Rows are points. Examples show where two turns around zero, p and q, send a point. Where does a point land after both, in the order given? Backwards means that the second turn is done in reverse. Each puzzle has new turns, and all numbers are rounded.
In the rows, zero is written as 128.

Turn p:
[113 150] -> [119 153]
[166 104] -> [158  95]
[108 136] -> [111 141]
[101 101] -> [ 95 109]
[152 149] -> [157 142]
Turn q:
[144 101] -> [147 103]
[136 156] -> [132 157]
[147 141] -> [145 143]
[ 85 114] -> [ 87 109]
Where do these land?
p, then q: [107 114] -> [105 117]
p, then q: [177 111] -> [174 104]
p, then q: [111 132] -> [112 134]
q, then p: [117 155] -> [121 156]

Turn p:
[110 175 121] -> [102 171 127]
[131 108 167] -> [148 112 163]
[161 105 142] -> [167 111 129]
[105 112 106] -> [101 107 117]
[133 140 104] -> [122 139 104]
Turn q:
[114 118 139] -> [109 126 134]
[138 138 137] -> [139 126 140]
[157  85 135] -> [125  77 118]
[103 171 100] -> [139 183 119]
Where do these land?
q, then p: [155 153 136] -> [165 133 131]
p, then q backwards: [105 102 134] -> [134 105 154]
p, then q: [109  98 134] -> [ 99 107 128]
p, then q backwards: [165 157 100] -> [124 146  77]
q, then p: [152 133 145] -> [153 116 138]
p, then q: [ 83 126 119] -> [ 86 146 132]

Turn p:
[135 117 149 126] -> [135 136 148 119]
[128 147 102 141] -> [124 125 103 151]
[148 158  87  77] -> [135 143  61  99]
[ 98 113 158 145] -> [105 116 169 131]
[122 104 117 138] -> [138 102 135 133]
[173 150 130 131] -> [155 167 115 140]
[ 93 107 153 138] -> [105 108 166 124]
Turn q:
[ 97 119 132 102] -> [116 154 132  98]
[167 133  59 142] -> [114  81  67 147]
[107 146 149 126] -> [131 159 141 135]
[118 119 139 123] -> [126 134 141 117]
[172 135 155 137] -> [171 107 140 146]
[106 116 134 138] -> [108 134 146 125]
Where do these land?
q, then p backwards: [137 162 151 118] -> [169 132 130 140]
p, then q backwards: [131 154 166 104] -> [ 81 128 137 107]
p, then q: [138 124 119 103] -> [136 124 105 113]
q, then p backwards: [108 127 101 151] -> [ 97 153 124 136]
p, then q: [151 128 134 134] -> [145 123 123 144]
q, then p backwards: [103  72  97 159] -> [ 54 125 137 121]

Turn p:
[154 101 115 110] -> [133  88 123 143]
[125 142 144 119] -> [138 134 139 111]
[110  86 129 163] -> [ 78 130 137 156]
[142 151 121 175] -> [140 168 125 163]
[123 140 150  85] -> [144 111 141  86]
[129 162 119  87] -> [162 122 109  91]
[112 113 117 156] -> [ 99 141 120 146]
Turn q:
[127 124 163 158] -> [ 92 121 148 147]
[150 109 138 148] -> [120 108 129 157]
[112 135 106 122] -> [132 137 110 108]
[121  89 157 151] -> [ 97  87 143 136]
[127 143 121  91] -> [159 144 137 108]
[130 168  84  98] -> [167 171 102 110]
Where do these land?
q, then p: [159 127 115 157] -> [115 152 112 159]
q, then p: [127 149 110 121] -> [152 133 113 126]
q, then p: [110 112 131  57] -> [164  71 159 118]
p, then q: [115 124 124 165] -> [101 155 120 120]
q, then p: [129 129 161 139] -> [111 144 151 118]

Turn p:
[136 146 149 109 112 140] -> [128 142 142  94 125 129]
[114 165 134 144  96 160] -> [137 161 141 114 102 169]
[160 115 145 130  96 102] -> [154  99 118  97 109 112]
[113  99  88 144 168 144] -> [100 115 108 178 153 145]
[109 134 152 121 119 147] -> [114 138 157 117 115 137]
[118  85 126 172 154 108] -> [136  80 131 179 129 128]
[147 160 140 103 134 160] -> [123 155 140  91 155 142]
[117 122 101 140 169  96] -> [136 126 114 178 150 105]
[138 128 118  89 104  95] -> [126 136 102 103 114  85]
Turn q:
[152 112 174 110 174 174] -> [187  81 146 105 152 147]
[123 110 119 167 160 141] -> [120  98 170 147 126 124]
[134 164 116 111 132 128] -> [127 156 124 126 158 138]
[126 136 127  72 133 121] -> [133 129  84 115 162 134]
[128 159  95 152 122 108] -> [100 166 145 147 134 118]
[115 104  98 144  72 143] -> [112 138 109 165  75 147]
[114 110 108 142 106 129] -> [109 126 122 150 101 131]
[114 125 169 128 133 125] -> [131 113 132  88 119 127]
[146 131 145 126 118  85] -> [134 147 117 110 123  87]
Where do these land?
q, then p backwards: [169 129  91 116 169  99] -> [131 133 119 118 192  91]
p, then q: [ 94 143 110 127 113 135] -> [113 160 138 123 116 150]
p, then q: [108 115 184 172 147 154] -> [170  91 149  90  89 140]
q, then p: [173 132 108 146 142  91] -> [184 125 138 144 134 100]
p, then q: [136 133 125 117 111 152] -> [126 128 111 127 139 154]
p, then q backwards: [108 104 134 121 109 135] -> [102 113 128 149 118 123]
p, then q: [108 140 145  97 105 130] -> [117 151 103  96 127 134]

Turn p:
[120 132 111 138 182 133 113 114] -> [139 128 122 132 159 155  89 107]
[111 145 126 142 113 149 138 117] -> [121 137 127 156 109 133 135 110]
[115 121 134 133 116 111 114 106] -> [124 128 122 124 127  98 122 108]
[141 146 109 148 116 116 114 129] -> [142 145 103 120 107 127 118 129]
[145  95 121 108 118 142 123 110] -> [102  89 120 123 125 121 121 138]
[155 125 114  64 116 118 112 106] -> [ 94  95  99  79 135 134 148 124]
[110 139 112 135 136 124 112 163] -> [124 170 129 125 137 138 116 142]
[108 133 110 139 136 124 118 103] -> [125 135 108 140 136 124 111 102]
[144 111 225 143 129 137 114 151] -> [152 114 220 104 105 105 126 131]
[129 132 119 130 117 128 221 181] -> [154 138 132 179 140 145 195 187]
Turn q:
[117 142  86 124 115 122 137 165] -> [116 162  83 128 118 130 137 143]
[123  99 148 105 156 137 109 119] -> [131  97 144  95 149 141 139 120]
[ 89 148 109 148 122 130 114 149] -> [ 85 155 115 139 140 136 126 144]
[ 95 142 122 121 104 124 156 158] -> [117 156 117 141 115 131 157 166]
[156 105 133 105 120 138 107  97] -> [140  99 142 103 104 139 116 100]
[166 127 144 151 172 110 139 113] -> [165 114 133 139 163  95 113 103]
[146 112 137 171 152  73 144  99] -> [134 110 136 152 147  58 129  98]
[169 101 170 125 123 146 103 119] -> [152  80 152 108 120 132  92 132]
[128 151 142  98 118 136 110 119] -> [133 147 155 106 116 148 120 128]
[ 92 153  90 132  98 163 161 143] -> [109 161 101 169 107 169 151 146]
Where do these land?
q, then p: [128 141 131 165 122 103 135 146] -> [153 165 118 118 137 116 116 131]
p, then q: [133 155  96  77 149 153 133 108] -> [118 112 116 147 138 187 161 107]
p, then q: [136 145 109 126 133 172 127 164] -> [117 133 127 145 129 173 110 163]
p, then q: [128 130 158 158 141 104 139 135] -> [162 125 139 123 128 101 102 124]
q, then p: [122 107  79 157 113 144  93 135] -> [ 82 150 100 155 139 116  98 114]
p, then q: [119 104 134 123 100 140 149 110] -> [108 112 124 147 127  98 148 138]
p, then q: [149 164 172 137 135 115 127 123] -> [173 117 154 125  95 130 122 119]
p, then q: [171  74 144 113 127 129 171 138] -> [144  80  92 113 140 102 145 172]
p, then q: [ 78 132 128  85 111  92  90  95] -> [111 166 157 116 140 116 184  80]
q, then p: [115 128 129 140 148 129 116 127] -> [130 129 136 133 149 134 116 116]

Turn p:
[139 116 104 119 138 119 154 125 126] -> [123 108 130 133 115 114 144 140 104]
[151 164 139 115 108 106 115 130  98] -> [140 162 167 149 107 124 133 121 145]
[112 140  88 160 149 162 163  91 167] -> [ 94  56 114 113 141 110 133  90 128]
[ 86 122 156 117 136 133 110 154 138] -> [123 159 109  96 155 127 107 144 137]
[162 114 151 139  93 162  98 114 153] -> [168 124 123 126 136 183 125  90 130]
[130 158 109 108 167 133 167 165 102] -> [ 86 146 134 122 121  91 182 143 123]
[103 102 129 100 126 131  88  98 102] -> [117 157 122 144 128 140  76 122  94]
[149 103 104 128  83 122  96 153 130] -> [181 142  99 135  92 134 124 120 121]
[127 123 118 162 172 105 142 124 137] -> [115  94 116 153 153 106 137 152 140]
[102 150 157  94 149 112 145 140 138] -> [114 149 157  96 156 106 128 152 127]
[148 115 153 168  87 124 131 114 118] -> [148 108 136 141 104 174 118 134 159]
Turn q:
[155  93 136 164  80 149 122 136 118] -> [155 146 164 139 114 185 125 114 141]
[102 122 146 114 128 139 161  95 141] -> [102 109 166 122 151 115 136 145 118]
[165 133 144  89 137 136 154 109 167] -> [117  95 131  79 130 134 173 141 122]
[134 118 124 160 111 157 112 145 137] -> [144 135 134 142 139 159 126  93 139]
[119 108  79 128 156 127 141 105  90] -> [100 140 119 178 106 119 141 141  91]
[134  99 120 104 123  94 101 100 146] -> [107  99 135 123  76 118 127 128 148]
[166 135 141 133 126 103 107 143 100] -> [164 141 107 112  95 139 111 138 122]
[ 94 141 154  91 165 102 152 157 129] -> [131 105 101 124 161  86 121 178 140]
[ 93 170 150 164 157 149  97 138 121] -> [146 127 110 132 171 106  81  90 106]
[108 136  83 159 115 104 156 145 142] -> [133 169 135 158 133  95 158 116 152]
[138 153 131 104 110 147 105 136 117] -> [112 142 106  99 132 151 109 124 130]
Where do these land?
q, then p: [ 99 121 158 170 113 124  93 132 126] -> [158 131 132 164 164 154 109 107 134]
q, then p backwards: [151 103 118  86 139 126 136 102 115] -> [129  99 120 130 129 135 176 131 100]
q, then p: [155 136 120 118 168 137 122 101 123] -> [106 133 125 139  82 132 118 141 108]
p, then q backwards: [113 123 160 156 108 125 120 183 166] -> [152 150 156 108 110 111 132 190 146]
q, then p: [107 112 152 153 101 150 102 166 167] -> [144  95 123 135 189 149 128 101 108]
q, then p: [162 181 129  83  91 134 155 111 141] -> [102 166 164  75 126  94 137 129  94]
p, then q: [110 124  95 165 119 122 126 122 148] -> [118 117 135 149  87 130 142 114 152]
p, then q backwards: [113 115 117 104 146 112 131 102 107] -> [103 127 127 125 140 129 131  97  96]
q, then p: [158 123 117 121 130 141 159 110  90] -> [ 96 154 128 116  95 138 152 131 148]
q, then p: [117 119  99 132 149 118  96 146  93] -> [138 115 100 152 101 113 115 101 155]
p, then q: [ 82 139 147 150 125 150 135 157 150] -> [ 84 102  98 121 132 112 150 127 154]
q, then p: [167 139 124  99 148  96 161 103 111] -> [130 156 139 107  73 115 148 160 126]

Turn p:
[171 117 101  96 104  82 110 141 164] -> [135 114 116 113  92  90 118 156  65]
[108 115 140 165 156 153 128 154 140] -> [132 123 146 160 103 154 136 124 167]
[102  95 149 104 114 156 140 113 130] -> [130 101 155 109 138 131 127  82 134]
[105 116 137 115  97  86 131 122  82] -> [111  98 143 102 179 115 134 157 123]
[108 104  90 141 111 138 135 123 127] -> [ 94 115 129 108 111 137 158 120 132]
[178 150  86  92 115 100 106 101 128] -> [112 159  94 103 126 106 109 144  63]
[102 138 146 148 173 120 135 122 156] -> [130 146 143 150 111 108 110 127 177]
[141 133 148 136 150 114 163 160  98] -> [159 115 113 123 141 152 113 163 158]
[134 162 145 171 121 140 133 115 118] -> [127 142  97 163 153 131 145 123 149]
[113 141 106  89  98 139 139 155 146] -> [158 135 142  91 114 119 164 121 107]
[155 155 153 153 141 156 125  91 105] -> [122 152  92 161 163 147 109 103 137]
[119 110 136 124 157 151  92 140 141] -> [127 137 167 152 106 148 112 116 123]
Turn q:
[103 116  97 136 127 143 115 116 154] -> [114 112 100 147 118 152 103 128 138]
[152 129 126 150 135 164  99 117 128] -> [110 131 131 146 147 163 137 148 103]
[114 120 127 124 208 130 190 132 113] -> [129  88  77  70 135  99 157 105  97]
[136 124 140 129 122  74 100 112 121] -> [115 182 137 129 116 104 109 123 124]
[119 122 157 134 132 133 159 121 141] -> [156 123 113 130 110 125 153 115 119]
[125 140  92  98  67  97 155 104 130] -> [162 128 131 138 108  91  87 170 171]
[128 117 124 127 123 127 126 140 103] -> [114 117 146 131 132 111 128 126 126]
[175 110 177 141 100 163 131 181 157] -> [180 123 178 162 161 161 151  94 105]
[118 134 108 102 124 167  94 113  98] -> [ 89 104 152 119 113 153 121 166 130]
[113 137 132 168 140 118 126 119 123] -> [108 144 101 142 132 120 151 121 132]
[124 158 126 100 128  92 112 152 139] -> [131 155 143  95 135 128 108 113 164]
Where do these land?
p, then q: [123 148 107 150 109 103 103 124 114] -> [119 111 115 115 140 103 148 104 155]
p, then q: [149 114 115  98 155 153 160 167 164] -> [160 133 178 152 130 143 103 172 123]
q, then p: [154 147 131 105 133 189 127 138  93] -> [171  91 154 114 128 167 107 117 150]
q, then p backwards: [145 115 113 145 116 127 119  84 117] -> [155 141 119 144 136  97  97 133 130]
p, then q backwards: [105 114 119 150 115 107 102 153 160] -> [114 115 147 132  96 144 134 113  84]
p, then q: [156 144 146 104 139 101 128  89 124] -> [ 82 159 129 105 140 129 105 129 132]
q, then p: [ 93 111 132 159 149  94 100 135 126] -> [ 88 154 133 119 145  92 151 118 147]
q, then p: [157 117 162 110  95 114 102  95 114] -> [166 127 119 159 176 130 150 148 121]
q, then p: [105 140 130 138 141 150 145 137 168] -> [111 131 104 112  97 142 129  95 121]
p, then q backwards: [ 97 108 117 152 117 112 113 129 125] -> [114 133 125 135 118 147 116 134  86]
p, then q: [ 83 122 109 111 134 119 144 141 148] -> [174 143 146 117 103 125 124 116 138]
p, then q: [168 158 154 113 133 168 192 143  82] -> [131 101 116  99 176 177  92 174  88]
